Every row gives one point. Each copy is the shape, with its points in the same order, stretched, turned, moved and blurred by noise. Say if it was mirrored as well.
(in the rows, 128 means zero)

Shape:
[[ 89 133 185]
 [158 134 104]
 [106 151 133]
 [166 139  96]
 [ 89 110 159]
 [ 85 145 110]]
Copy 1, 6 rows:
[[ 67 155 126]
 [162 125 146]
 [116 138 113]
 [175 114 147]
 [ 68 124 125]
 [109 124  81]]
Copy 1 is: only turned
Copy 2 (6 x 3):
[[171  87 211]
 [131 160  99]
 [132 133 162]
 [121 168  88]
 [157  81 183]
 [101 125 155]]
Copy 2 is: only turned
Copy 3, 6 rows:
[[144 136 175]
 [103 113  99]
 [150 128 128]
 [102 116  87]
 [141 104 164]
 [166 108 123]]
Copy 3 is: mirrored
Copy 4, 6 rows:
[[ 98 129  70]
 [169 118 165]
 [155 130 101]
 [178 118 177]
 [101 160  88]
 [163 160 102]]
Copy 4 is: mirrored

Shape, 10 rows:
[[111 122  92 155]
 [110 116 107 145]
 [115 216 147 140]
 [126  89 144 150]
 [143 139 119 146]
 [161 106 143 156]
 [142 100 121  27]
 [103 106  97 160]
 [145  96 118 120]
 [111  92  91 110]]
Copy 1:
[[130 121 128  99]
 [135 122 143 107]
 [ 54 148  91 187]
 [147  91 161 121]
 [132 119 120 133]
 [155  82 136 137]
 [206 193 185 128]
 [126 107 141  91]
 [176 117 154 119]
 [166 150 157  88]]
Copy 1 is: only turned
Copy 2 (10 x 4):
[[ 82 137  83 108]
 [ 98 130  94 110]
 [ 52  79 149  97]
 [129  97  80 123]
 [ 92 122 112 133]
 [111 103  96 155]
 [186 161 162 129]
 [ 96 137  80 107]
 [139 132 108 135]
 [131 162  96 111]]
Copy 2 is: only turned

Shape, 11 rows:
[[144 149 136 133 154 126 122 138]
 [111 132 110 145  73  92 112  76]
 [129  73 137 144 126 124 114 138]
 [108 138 150 124  66  86 148  76]
 [102 100  76 163  83 197 131  77]
 [140 149 148  91 157 129 118 160]
 [134 159 152  89 131 148  82 123]
 [ 82 135 124 143 153 147 106 144]
 [168  93 125 126 126  90 105 123]
 [110 144 109 171  65 194 108 114]
 [138 109 105 109 118 120 114 157]]
Copy 1 (11 x 8):
[[135 164 124 147 121 122 152 156]
 [119 120  85  90 102 134  68  74]
 [146  91 156 166 133  81 111 129]
 [ 93 136 123  65  98 107  71  81]
 [ 62  49 116 155 128 195 114  56]
 [135 176 149 139 126 114 141 198]
 [130 159 153 129  72 156 122 171]
 [129 162 156 168 151 152 112 145]
 [174 102 106 129 113  78 118 140]
 [ 50  98 120 166  90 186 109  99]
 [119 105 123 164 135 109 107 174]]
Copy 1 is: only turned
Copy 2, 11 rows:
[[130 122 152 135 130 106 142 156]
 [187 171 113 120 118 109  93 131]
 [176 120 159 101 131 173 138 146]
 [176 149  70 109 109 124  91 146]
 [189 169 163 193 108 184 109 127]
 [104 136 146 115 123 116 154 179]
 [127 162 144 119 116 120 122 211]
 [116 132 183 127 101 143 104 143]
 [175 147 143  99 161 129 158 146]
 [186 164 160 174  67 155 118 156]
 [144 161 165 112 123 144 165 142]]
Copy 2 is: mirrored

Shape, 13 rows:
[[128 150 121  90 121  90 150 104 135]
 [ 89 149 133 110  87 127 116 121 172]
 [ 68 152 114 120 173 103 129 138 161]
 [155  82 134 122 167 222 130 184 114]
 [142  89 122 175 145 162 132 175 145]
 [158 114 150 137 185 167 113 156 180]
 [143 175 127 107 120 112 154 143 145]
 [105 191 127 109 124  80  97  79 126]
 [138 124 126 161 156 154 134 134 142]
 [ 95 210 100 135 157 142 131 141 134]
 [122 176 110 109 122  96 103 141 153]
 [ 94 180 173 127 135  96 130 132 137]
 [139 134 118 142 164 205 161 136 152]]
Copy 1 (13 x 9):
[[ 85 117 104 134 109 103 146  86 106]
 [118  99  79 143 101 142 157 114 150]
 [ 86 143 132 145 130  74 133 144 181]
 [127 147 153  63 189 136 102 211 121]
 [145 113 183 110 153 118 122 202 139]
 [131 114 158  90 181 104  90 162 178]
 [113 111 114 101 114  93 170 109 117]
 [136 147  94 177 109 112 136  64 146]
 [131 140 172 123 169 113 134 160 147]
 [133 164 121 139 161  82 181 143 161]
 [137 103  91 140 102  90 141 113 150]
 [129 142 132 122  83 115 164 102 170]
 [107 145 154  93 215 131 147 169 140]]
Copy 1 is: only turned
Copy 2, 13 rows:
[[104 167 117 105 111 135 133  93 143]
 [108 139 161 119 141 171 133 112 107]
 [ 89 138 102 116 193 135 142 117 147]
 [192 101  56 111 155  88 101 165  75]
 [178 101  83 162 144 116 135 120  91]
 [187 162  86 161 173 126 113 157  87]
 [111 169 120 121 124 112 150 109  97]
 [ 49 163 177 127 139 134 100 128 145]
 [142 129  89 158 139 119 124 146 107]
 [ 44 128 107 113 179 101 142 152 106]
 [ 80 151 152 134 155 124 121  91 107]
 [124 173 165 121 151 117 153 147 137]
 [136 129  47 122 138 123 134 174  83]]
Copy 2 is: mirrored
Copy 3, 13 rows:
[[108 133 106 106 111 105 139 156 142]
 [ 86 104 116 158 145 122 118 168 159]
 [115  97  64 122 188 101 112 128 137]
 [192 123 118 165 146 172 118  74 191]
 [157 136 130 175 166 117 135  92 155]
 [133 134  97 162 150 123 100  72 194]
 [139 135 101 136 113  94 133 157 163]
 [ 91 118  73 128 106 106 102 157 100]
 [146 153 103 157 157 120 124 108 149]
 [163 131  39 157 155 113 123 155 135]
 [111 105  82 150 117  90 132 142 137]
 [125 120 112 138 143  87  74 153 139]
 [162 161  86 161 164 153 130 121 192]]
Copy 3 is: only turned
Copy 4 (13 x 9):
[[ 88 118  99 141 156  84 122 130 129]
 [ 81 138 158 134 154  91  71 141 141]
 [ 94 192 107  94 175 137 127 139 151]
 [207 103 174 117  85 189 179 162 126]
 [193 169 161 135 113 144 135 136  90]
 [191 117 150 134 173 182 130 133 118]
 [115 132 110 158 156  93 111 181 121]
 [ 27 136  79 158 173 111  87 124 124]
 [144 148 143 150 145 147 149 139  94]
 [ 77 195 106 166 148 147 141 197 146]
 [103 155  88 156 154 113  81 148 155]
 [ 78 151 115 111 186 123  86 179  94]
 [142 133 176 162 144 157 188 171 117]]
Copy 4 is: mirrored

Shape:
[[149  97 150 126 107 157 183 190 106 108 162 156]
 [ 80 129 129 184  80 130 101 109 113 119 162 101]
 [153 131  89 141 185 192 153 142 162 138  95 121]
 [102 155 101 176 112  93 124  99 147 148 135  66]
 [135 166 120 165 129 119 112 134 121 171 131  77]
 [134 133 146 111 136 168 189 123 126 107 181 144]
 [138 138  80 133 169 173 119 134 136 163 153 125]
 [126 165  77 148 142 104  94 139 157 134 135 114]
 [141 108 127 123 137 124 178 142  78  96 170 128]
 [ 82 159 160 171 111  91  98 112 118 134 133 121]
 [103 151 121 131 109 112 158 129  87 120 146 150]
 [ 92 156 102 163 125 116 120 119 111 175 133 113]
 [ 63 139 136 166 127 105 101 149  88 115 132  84]
 [150 125  94  69 167 150 135 136 162 167 129 106]
 [163  99 148 112 105 137 156 112  75  95 152 152]
 [127  83  86 139 170 173 165 141 168 162 123 151]
 [132 163  76 111 116 157 128 134 143 145 106  81]]
Copy 1, 17 rows:
[[124  91 116 108  94 118 125 202 159 116 200 180]
 [131 130 163  97 139 177 137 116 171 118 115 108]
 [119 174 143 210  90  78 140 131 130 139 196 126]
 [136 169 156 118 113 144 169 146 124 140  79  82]
 [129 200 151 119 100 166 159 154 142 163 125  98]
 [169 118 167 112 134  88 137 182 124 105 206 161]
 [129 179 156 164 101 131 119 150 101 133 201  85]
 [124 172 168 138  80 139 119 125  94 149 120  95]
 [138 103 143 119 131 115 125 188 122 147 170 159]
 [135 161 160  77 135 168 120 122 157 130 100 134]
 [113 115 161 108 133 149 119 171 121 104 128 172]
 [109 180 152 124 132 172 125 154 143 122 112 113]
 [150 135 129 130 140 186 107 139 161 149 102 128]
 [147 178  92 152 102 100 130 165  57 108 177 110]
 [102 100 155  94 147 115 151 166 109 149 181 172]
 [108 163 107 162 108  71 103 162 143  94 192  96]
 [132 174 125 169  83 138 184 130  98 110 138 115]]
Copy 1 is: only turned
Copy 2, 17 rows:
[[159  69 116  74 133 143 163 154 161 153 146 128]
 [ 91 142  69 142 125 137 105 127 138 117  87 169]
 [167 179 107 136 153 115 119 122 123 109 196  58]
 [ 68 144  72 185 139  90 121 113 100  82 113 131]
 [ 87 153  99 162 179  87 110  98 104 111 128 114]
 [142 120 120  92 105 143 165 120 172 134 166 153]
 [132 172  91 121 140  94 123  98  92 133 167 105]
 [ 66 148 104 150 112  99 106 109  73 123 154  83]
 [127 114 119  87 123 128 174 132 133 111 124 130]
 [ 54 150 115 135 134 130  66 107 136  86 106 159]
 [ 87 140 126 105 107  99 130 149 135 111 126 149]
 [ 76 170  93 139 151  67  93 118 109  93 118 141]
 [ 59 163  96 124 129 101  78 106 138  96  77 105]
 [156 130 129 141 122  61 133  77 100 123 166  97]
 [163 108 135 102 130 163 165 153 142 129 118 171]
 [183 140  84 111 140  95 108 141 114  96 189  99]
 [116 155 108 173 123  79 139 119 114 143 141  88]]
Copy 2 is: only turned
Copy 3, 17 rows:
[[115 148 101 133 117 192 137  84 114  73 164 215]
 [128 138 171 159 166 143  64 105 102 124 142  89]
 [122  52  98 178 123 122 160 170 102 112 143 167]
 [122 114 164 152 151 129 100 146  86 154 159  27]
 [ 99 127 171 135 130 135 140 158  71 126 141  95]
 [122 130 105 146  95 178 123 137 134  62 175 182]
 [ 74  60 123 161 122 156 134 156 118 126 123 131]
 [ 78 118 137 156 176 145 130 162 106 153 146  86]
 [123 138  81 107 121 193 117 107 107  66 141 169]
 [ 98 162 149 124 167 101  83 147 102 130 152  83]
 [109 168  95 150 128 165  91 139 109 105 134 128]
 [ 85 122 130 154 139 126  89 154  83 150 118  69]
 [ 91 152 140 133 170 128  92 118  79  82 124  76]
 [ 83  65 122 135  91 144 176 155 159 129 126 118]
 [162 150 109 114 115 186 125 107 131  77 124 186]
 [113  39  82 172 107 134 120 118 127 152 138 147]
 [109 110 146 187 126 151 149 149 122 126 121  99]]
Copy 3 is: mirrored
Copy 4:
[[ 82  67 186  92 101 150 182 208 119 159 162 135]
 [120 125 155  83 110 122 102 157 106  84 120  48]
 [101  84  97 148 105 165  96 161 163 198  83 134]
 [152 129  87 132 161 145 107 170 154 108 103  65]
 [159 110 118 145 113 191 106 155 150 116  99  86]
 [ 69 116 149  61 119 144 177 179 157 181 120  97]
 [ 96 117 108 135  97 187 101 153 118 164  59 111]
 [125 151  90 151 145 156 104 144 152  89  86 122]
 [116 109 187  89 133 133 177 219 139 152 107 120]
 [139 163 146 103 108 142 115 141 165  78 151  88]
 [124 155 154 122 100 122 176 191 140 124 138  96]
 [151 154 120 156 105 161 110 172 130 121 117  77]
 [133 125 191 142 111 122  91 168 150  85 124  86]
 [117 105  84 156 155 172 142 114 137 200  92 133]
 [145 111 182  59 107 114 192 169 124 160 123 107]
 [ 94  95 102 133 124 158 111 182 109 215 130 139]
 [132  90  93 184 122 134 134 126 147 145  77  78]]
Copy 4 is: mirrored

Shape (15 x 12):
[[137 122 104 152 129 168 172 153  99  97 127 144]
 [131 190 139 122  88 132 136 149 112 180 185  93]
 [123 163  84 183  87 120 140 107 125  96 155 126]
 [151 115  85 170 113  95 131 142  76 166 161 129]
 [143 126 129 111 141 156 121 109 137 172 122 166]
 [109 135 135  97  89 132 113 125 104 129 109 133]
 [ 95 164 101 135 147  96 133 121  76 130 120 153]
 [ 81 142  81 123 135  97  98 152 117  97 133 135]
 [131 151 175 157 157 181 123 162  70 116 156 106]
 [167 102 150 102 141 103 164 170 151 179 110 173]
 [112 138 120 138 111 175 148  99 163 123 133 166]
 [165 135 174 183 179 151  91 134 133 121 142 126]
 [124  98 154  99 149 131 140 141 164 161  99 106]
 [163 132  95 125 126 156 145  91 129  99 147 123]
 [127 138 151 138 118 121 147 102 154 150 194 150]]
Copy 1, 15 rows:
[[187 174 138 105 113 132 103 156  97 157 120 122]
 [102 110 105 104 183 129 131 207 141  80  44 172]
 [181 153 117  90 121 177 172 136 135  79 118 167]
 [181 100 146  79  99 149 102 157 164  90  54 111]
 [ 86 116 167 100 106  84 153 130 118 175 124 137]
 [115 118 152 107 131 101 124 173 129 103 167 132]
 [198 118 149  89 158 115 135 140 171 126 154 138]
 [190  97 132 131 158 128 136 113 137  86 186 115]
 [159 190 141 146 156  66  96 150 128 104  67 116]
 [103 136 167 109 132 145 143 155 119 235  95  97]
 [103 158 141 116 102 129 178 130 101 168 151 180]
 [124 201 161 135 122  84 159  58 134 119  55 107]
 [ 74 123 133 147 119 124 102  87 130 182 128 128]
 [121 132 105  90 109 103 131 131  99 126 115 107]
 [107 160 109 135 119 107 189 165 153 154  79 167]]
Copy 1 is: mirrored
Copy 2 (15 x 12):
[[140 104 149 171 143 181 143 188  94 102 146 119]
 [123 181 137  82 156  87 123 153 108 128 119  92]
 [177  84  92 157 135 110 116 194  62 110 142 144]
 [193 119 158 136 180 132 133 155  77 111 157 123]
 [134 142 153 114 102 138  91 119 135 114 152  80]
 [126 133 152 112 157 118  89 158 162 131 121 139]
 [162 129 123 174 158 124 133 166 152 126 182 124]
 [155 154 110 146 171 126 118 152 143  85 161 179]
 [108 138 151 161 160 162 150 154  76 149 161 133]
 [145 163 170  88 138 196 147  88 178  97 118  69]
 [125  97 117 119  87 140  98 166 109 102 159  97]
 [135 124 121 155 117 173 127  84  57 135 155 131]
 [ 93 161 162  97 129 137 118  69 168  89 103  89]
 [152 117 145 157  82 110 118 158  75 102 115 127]
 [144 117 134  87  97 121 150 144  95 113 162  98]]
Copy 2 is: mirrored
Copy 3:
[[141  88 100 204 155 104 152  55 105 149 159 109]
 [ 96  43 133 158 117 176 104  93 136  52 123 166]
 [160 108  86 188 159 134 209  64 107  61 131 154]
 [151  91 112 188 114  98 135  70 107 115  57 160]
 [152 131 179 135  68 127 115 139  91 127 144 142]
 [108 143 133 133 126 125 109  73 119 120 137  98]
 [ 90 174  80 155 117 122 145  89 124 119 122 141]
 [122 150  66 140 103  72 137  87 128  84 148  95]
 [146  51  65 177 166 154 110 125 152 166 118  74]
 [ 83 101 184 110  73  74  80 116  43 156 114 150]
 [180 133 133 158 106 136 154 101  81  88 192 142]
 [187  63  95 130 127 131 162 190 111 165  91  90]
 [125 123 135  74  93  94  82 123 101 146 148 136]
 [180 119 163 183 162 119 188 105 145 114 182 136]
 [174 112 138 163 124 138 101 141  91  61 141 185]]
Copy 3 is: only turned
Copy 4:
[[146  81 151 156 107 166 141 134 131  90 130  86]
 [155 102 106 134 130  80  88 148  82 182 117 109]
 [177  63  95 165  78 109 110 151 146  81 107 150]
 [208 147 147 146 129 102 113 161 172 115 144 137]
 [ 98 141 137 133 158 124 106 109 112 101 123 122]
 [124 108  84 121  98 122 130  76 104 127 140 106]
 [140 121  96 142 119 123 180 138 173 117 128 107]
 [128  99 106 155  75 105 186 129 149 113 160 144]
 [ 90 104 149 110  95 143 111 136 164 163 107  63]
 [147 157 178 104 175 145 139 128  82 134 135 149]
 [ 94  93 110 179 110 152 107 122 100  92 113 146]
 [ 93 123 175  83 105 131  82 142 190 118  90 143]
 [108 106 170 137 165 133 120  85 108 160 134 145]
 [124  63 126 150 135 134  92 138 125  64 140 119]
 [119 124 100 144 125 142  84 162 125 127 127 154]]
Copy 4 is: only turned

Shape (17 x 12):
[[160 122 145 122 138 114 145 108 146 117 184 136]
 [152 123 126 100 191 129 135 113 122 113 112 140]
 [122 121 147 121 133 138 107 106 130 167 109 128]
 [125 118 151 130 164 144 118 114 143  91 135 152]
 [116 115   7 131 130 149 141 110 145  95 136 154]
 [120 117 133 109 131  89 145 109 158 101 106 144]
 [121 106 126 140 125  92  85 120 132 118 165 152]
 [113 123 132 110 140 122 129 101 131 133 146 158]
 [117 112 135 105 128 142 144 137 125 137 128 150]
 [163 117 138 142 144 119 137  99 120  96 105 158]
 [124 135 149 169 176 143 137 157 129 113 126 123]
 [120 127 117  99 128 119 139 118 118 117 157 110]
 [115 131 151 125 155 123 144 133 111 118 107 127]
 [126 128  68 130 137 141  97 189 125 108 117 130]
 [136 178 146 130 130 124 132 115 119 138 110 146]
 [119 113 141 104 131  84 147  97 123 112 141 150]
 [163 119 141 108 134 140 109  99 122  93 122 132]]
Copy 1, 17 rows:
[[125 122 131 141 102 178 154 164 145 123 129 101]
 [155 136 131 151 155 158 122 125 141 121  84 146]
 [133 151 143 100  97 131 137 107 124 159 133 130]
 [134 152 139 163 137 155 150 119 131 121 131 123]
 [169 104 107 165 151  72 127 172  95 124 140  79]
 [130 165 116 111 137 144 149 153 113 135  95 112]
 [162 137 126 110 115 145 147 138 112 101 173  89]
 [153 143 159 121 107 138 145 147 126 126 132 109]
 [121 157 156 125 119 136 126 144 131 138 136 123]
 [123 141 131 159 148 161 142 144  90 120 101 156]
 [126 158 117 174 100 137 116 106 154  89 109 145]
 [140 107 150 107 119 125 145 156 129 118 115 100]
 [128 153 146 131 121 137 122 121 134 112  89 149]
 [137 129  92 127 172  87 100 135 145  75 145 130]
 [121 138 135 128 108 131 130 154 136 115 106 198]
 [150 141 152 113 114 161 158 159 108 121 107  98]
 [128 114 139 128 160 154 150 128 116 129 111 146]]
Copy 1 is: mirrored
Copy 2:
[[111 114 120 132 132 126 109 142  87 146 135 150]
 [123  73 122  84 141  89 141 141 107 115  83 112]
 [119  94 116 119 154  93 136 102 131 122 135 116]
 [114 117 115 115 123  99 131 127  95 170 103 121]
 [104 143 127  80 106 178 135 109 152 131 103 121]
 [105 140  82 128 132 111 125 130 116 135  87 107]
 [122 145 116 138  89 112  96  96 100 116 121 128]
 [108 123 111 112 116 100 143 117 106 114 115 124]
 [110 124 111 105 145  91 135 131 130 137 125 126]
 [125 123 112 136 142 116 134 118 131 153  77 137]
 [131 156 168 127 172 114 120 138  99 165 125  98]
 [120 122 118 125  99 118 126 147 136 114 131 136]
 [125 136 127 127 142  92 145 140 129 128 102 107]
 [150 146 141  77 131 125 103 120 135 141 126 103]
 [149 145 129 129 153 117 172 127 116 118 125 115]
 [105 137  91 134 103  99 132 135 119 102  90 133]
 [130  81  95 122 110 103 127 127 141 164 103 148]]
Copy 2 is: mirrored
Copy 3 (17 x 12):
[[139 156 146  99 145  75 123 161 123 118 161 128]
 [121 136 201 118 121  92 129 116 115 138 140 124]
 [116 117 142 146  83 123 106 139 116 140 133 134]
 [134 158 154 100 123 110 108 120  89 125 147 102]
 [114 105 148 125 204  66 110  84  37 137 186 156]
 [119 118 171 132 146 104 148 158  59 104 159 115]
 [113 147 120  97 135 120 102 174  99 146 125 115]
 [107 142 151 128 127  87 116 143  95 125 149 117]
 [117 133 132 125 120 100 142 121 107 122 140 136]
 [155 160 167 134 136 112 132 140  92 153 151 111]
 [176 135 142 114 110 129 102 109 138 119  87 110]
 [117 102 127 115 130  81 131 124 124 131 145 113]
 [143 120 149 132 107 116 135 120 125 130 109 107]
 [125  96 126 103 156 158 121  86 123 142 111 138]
 [139 124 155 163 133 129 119 122 145 120 126  97]
 [112 141 152 125 134  79 147 163  83 126 144 107]
 [133 137 145 111 124 122 129 126 110 154 171 106]]
Copy 3 is: mirrored
